Rows are points. To make a cloud, some directions were put in groups of two or more. Within a group, all points are equally far from the middle, so they leave a hole (a ring in 2 directions, a hollow ball in 3). The other directions are filled evenly. Then the cloud was stretched, turned, moved and blurred a little. How many holes are there, and how many directions does each take, smallest first?
(in the rows, 128 means zero)

Cloud (19 x 3)
[[153 139 157]
 [ 79 135 105]
 [ 93  76 124]
 [ 70  78 114]
 [107 151 160]
 [ 80 126  89]
 [ 85 139 152]
 [150 122 135]
 [ 69 120 112]
 [ 57 111 143]
 [ 83 131  85]
 [154 128 119]
 [123 156 163]
 [143 174 148]
 [103 127  65]
 [120 128 193]
 [123  94 132]
 [143 127 170]
 [ 61 112 124]]
Holes: 1 (2)

Cloud (21 x 3)
[[165 162 152]
 [120  80 145]
 [107  65 137]
 [128 100 162]
 [134 141  71]
 [143 149  85]
 [110  68 104]
 [ 91 134 167]
 [ 89 103 168]
 [ 92  81 157]
 [ 89 123 135]
 [110  81 170]
 [118  90  91]
 [117  88 164]
 [101  90  89]
 [149 155 132]
 [172  84 102]
 [144  70  91]
 [174 108  93]
 [136 104 113]
 [100 116 114]]
Holes: 0

Cloud (30 x 4)
[[158 104 135  79]
 [142 160 112 165]
 [178 116 140 145]
 [177 142  90 106]
 [ 97 110 117 148]
 [105  97 131 134]
 [169 134  80 115]
 [111 163 148 119]
 [168 109 107 149]
 [ 98 169 121  95]
 [121 133 116  77]
 [ 81 170  76 109]
 [147 185 121 113]
 [124 140 120  77]
 [133 126 122  75]
 [193  97 138 105]
 [ 76 187  74 134]
 [139 106 166 125]
 [152 123  73 122]
 [ 68 180  90 131]
 [192  95 142 106]
 [ 72 184  78 129]
 [139 125 125  75]
 [120  96  98 136]
 [105 129  78 100]
 [146 136 162 133]
 [ 82 169  75 108]
 [134 192  75 129]
 [148 190 114 122]
 [175 115 123 151]]
Holes: 2 (2, 2)

Cloud (27 x 4)
[[101 135 176 104]
 [115  69 153 159]
 [ 85  94 128 105]
 [114 141  86 181]
 [ 74 130 167 117]
 [127 185  91 130]
 [164  98  78 148]
 [130 192 109 123]
 [124 173 143  95]
 [165 109  76 163]
 [112 165  90 104]
 [135 113  91  86]
 [169 146  91 176]
 [137 144 138  86]
 [138  85  83 175]
 [110 161  90 104]
 [104  75 159 132]
 [122 173  97 100]
 [ 93  82 158 119]
 [129 168 114  87]
 [132 113 164 111]
 [112 152  92  92]
 [116 146  93  87]
 [135  80  86 116]
 [108 127 175 104]
 [121 159 160 195]
 [127 169 107  89]]
Holes: 2 (2, 2)

Cloud (48 x 6)
[[201 128 117 125 128 112]
 [103  81 171  97 159  95]
 [125 168 141 106 166 115]
 [129 130  82 148 110 184]
 [159  82 127 105 113 117]
 [135 157 105 167 162 173]
 [154 195 103 120 156 126]
 [101 160  71 128  98 184]
 [122 132 117 112 164 119]
 [180 167 159 126 119 134]
 [159 112 189  85 115 118]
 [129 125 150 105  80 133]
 [ 98 161  77 175 128 139]
 [ 86  86  87 142 119 161]
 [165 147 166 106 117 104]
 [ 98 156 151 131 115 135]
 [ 98 143  83  98  85 137]
 [126 138  90 179  54 130]
 [ 62  98 153 113 144  96]
 [106 100  56  81 149 158]
 [ 69 145 153 146 164 145]
 [217 116 129 137 138 105]
 [105  86  74 169  91 136]
 [ 92  98 108 115  76  97]
 [171 143 186  94 128  89]
 [ 84  96  79 111 121 121]
 [119 166  86 153  99 133]
 [129  92 123 144 119 145]
 [ 74 163 141 131 144 166]
 [116 139 117 114 132 107]
 [ 85  90 150  96 147  57]
 [142 157  53 124  82 122]
 [ 90 150 140 159  77 102]
 [114 104  88 150 160 193]
 [122 130  55 141 114 101]
 [ 81  73  72 119 126 136]
 [147 134 130 101  83  73]
 [ 94 132 147 136 171 125]
 [124  88 184 137 155 125]
 [123 124 130 113 141  96]
 [157 157 134  94 165 113]
 [154 100 142 104 140 130]
 [106 147 125 105 201 146]
 [ 87 185 107 165 136 158]
 [165 104  65 112  67 119]
 [ 55  98  78 141 107 159]
 [114 183  58 140  90 144]
 [183 165 142 133 126 139]]
Holes: 0

Cloud (55 x 6)
[[185 163 144 179 100 196]
 [195 117 176 114 100 169]
 [165 113  71 111 128 140]
 [152 159 180 114 121 160]
 [111 121 113  62  96 165]
 [139 121 179 134 106 151]
 [107  79 178  67 126 147]
 [112 102  73 134 126 165]
 [131 127 168  80 125 190]
 [139 168 123 119  64 124]
 [109 150 132 140  76 164]
 [115 108 130  68 118 103]
 [ 99 142 138 108 101 118]
 [158 121 180 129 122 172]
 [184 115 137 101 136 149]
 [112  88 123 108 114 140]
 [142 102 160  72 117 117]
 [148 107 146 170 135 160]
 [127  70 103  71 164 108]
 [111 102  83  45 132 115]
 [132 118 143  61 141 107]
 [ 82 152  80 134 123 143]
 [191 127 161  88  94 152]
 [146 132 106 180  84 156]
 [102 107  83  53 106 138]
 [128  74 157  90 128 157]
 [ 70 147  62  97 118 131]
 [ 85 140  85  65 146 140]
 [107 101 107  91 130 180]
 [130 117 133  48 172 140]
 [ 70 141  66  68 105 124]
 [176 171 139 149  77 169]
 [153  85 138  94 172 168]
 [110  90  95  98 142 137]
 [159 131  84 155  88 107]
 [153 138 101 136 115 138]
 [122 116  92 136 140 152]
 [161 102 134 112  72 137]
 [ 84 174 120 157  82 181]
 [144 149 148 156  91 175]
 [135 121 200  74 140 153]
 [134 158 125  89 156 121]
 [144 136 150  89 125 138]
 [103 119 184  89 148 170]
 [128 140 136  85 150 114]
 [153 139  75 123 100 125]
 [134 119 117 171 118 144]
 [128  88 141  69 133 167]
 [127 117 158 134 147 193]
 [124 128 152  48  83 153]
 [169 144 123 191  87 153]
 [ 96 130 146  69 106 146]
 [159 123 168 128  83 135]
 [104 148 146  90 143 176]
 [149 152 157 137 138 173]]
Holes: 0

Cloud (72 x 8)
[[164 156 106 113  94 156 102  57]
 [ 76 153 123  58 107 144 136 145]
 [125 101 157 159 120  79 157 108]
 [138 160 136 141  48 118 107 128]
 [199 147  83 170  80 132 113 116]
 [128 121 159 113 200 107 129 185]
 [114 119 110 181 167 181  95 160]
 [139 174  97 129 117 153  81  80]
 [176 138 111 100  70 139 156  71]
 [ 94 135 149 144  56 118 113 106]
 [129 176  80 139  87 140 128 148]
 [ 60 129 173 127 110  92 167 116]
 [ 90 127  69 187 133 128 110 139]
 [135 124  50 151  97 113 193 120]
 [102 167 184 127  66 129 126 105]
 [ 63 134 169 144 167 109 107 109]
 [134 173  88 104  78 172 112 103]
 [123 103 117 118 190 153 144 110]
 [ 69 167  98  97 115 114 130 108]
 [132 161  72 135  84 118 155 156]
 [ 92 101 108 117 137 160 100 128]
 [174 180 121 129 150  96 124 144]
 [ 76 131 181 122 107 178 153 134]
 [ 46 120 150 147 151 146 154 126]
 [143 154 107 100 187 141 103 175]
 [110 140 133 169 119 131 170 185]
 [160 152 109 105  72  83 164 145]
 [189 128  82 118 153 131 118 134]
 [193 124  75 125 133 159 152  97]
 [142 116 189 158 106 149 155 109]
 [100 126 146 163  53 156 124 137]
 [179 136 153  98 142 128 120 166]
 [157  91 129 196 150 165 145 108]
 [ 97 146 133 120 105  84 190 119]
 [146  98 114 180  67 105 175 127]
 [146 115 123 101 100 142 187 173]
 [140 136  97 205 147 154 118 153]
 [139 123 144 100  97 140 168 188]
 [159 134 163 141  95  87 139  82]
 [ 36 124 158 128 141 151 140 145]
 [106 144 148  58  97 123 112 149]
 [149 125 132  91  91 173 165  98]
 [151 130 162 100 104 141 108 167]
 [ 83 165 126 124  72 131 137 106]
 [119 122 133 127 151 201 108 103]
 [122 116  48 199 118 133 173 142]
 [ 84 152 182 137  83 158 125 166]
 [148  80  76 115 125 119 170 136]
 [120 104 144 166 108 137  99 147]
 [ 98 134 126 139 168  66 154 111]
 [137 116 127 154 130  63 149 113]
 [115 158  79  87  83 119 138 155]
 [142 154  58 113 173 118 142 158]
 [138 171 134  92  88 126 154  89]
 [ 60 128 169 134 156 124  95 154]
 [124 110  79  93  61 135 162  68]
 [ 56 126 155 138 141  94 139 105]
 [111 150 180 122  59 106 124  86]
 [105 147 189 128 161 165  74 143]
 [168 108 159 174 126 138 127 152]
 [ 96 130 131 135 154  67 148  98]
 [ 67 132 119  71 132 142 127 139]
 [125 125 168 133 131 182  79 117]
 [161 188 153  68 109 133  79 142]
 [147 170 139 102 142 109 108  74]
 [111 114  70  92 137 112 184 106]
 [137 140  96 117 165  60 146 121]
 [142 123 149 140 113 165 167 187]
 [153 134 152 121 127 169  84 153]
 [ 96 123 141 151 139  95 117  76]
 [130 116 176 110 107 119 161 190]
 [168 145 104 111 149 159  87 149]]
Holes: 3 (2, 2, 3)
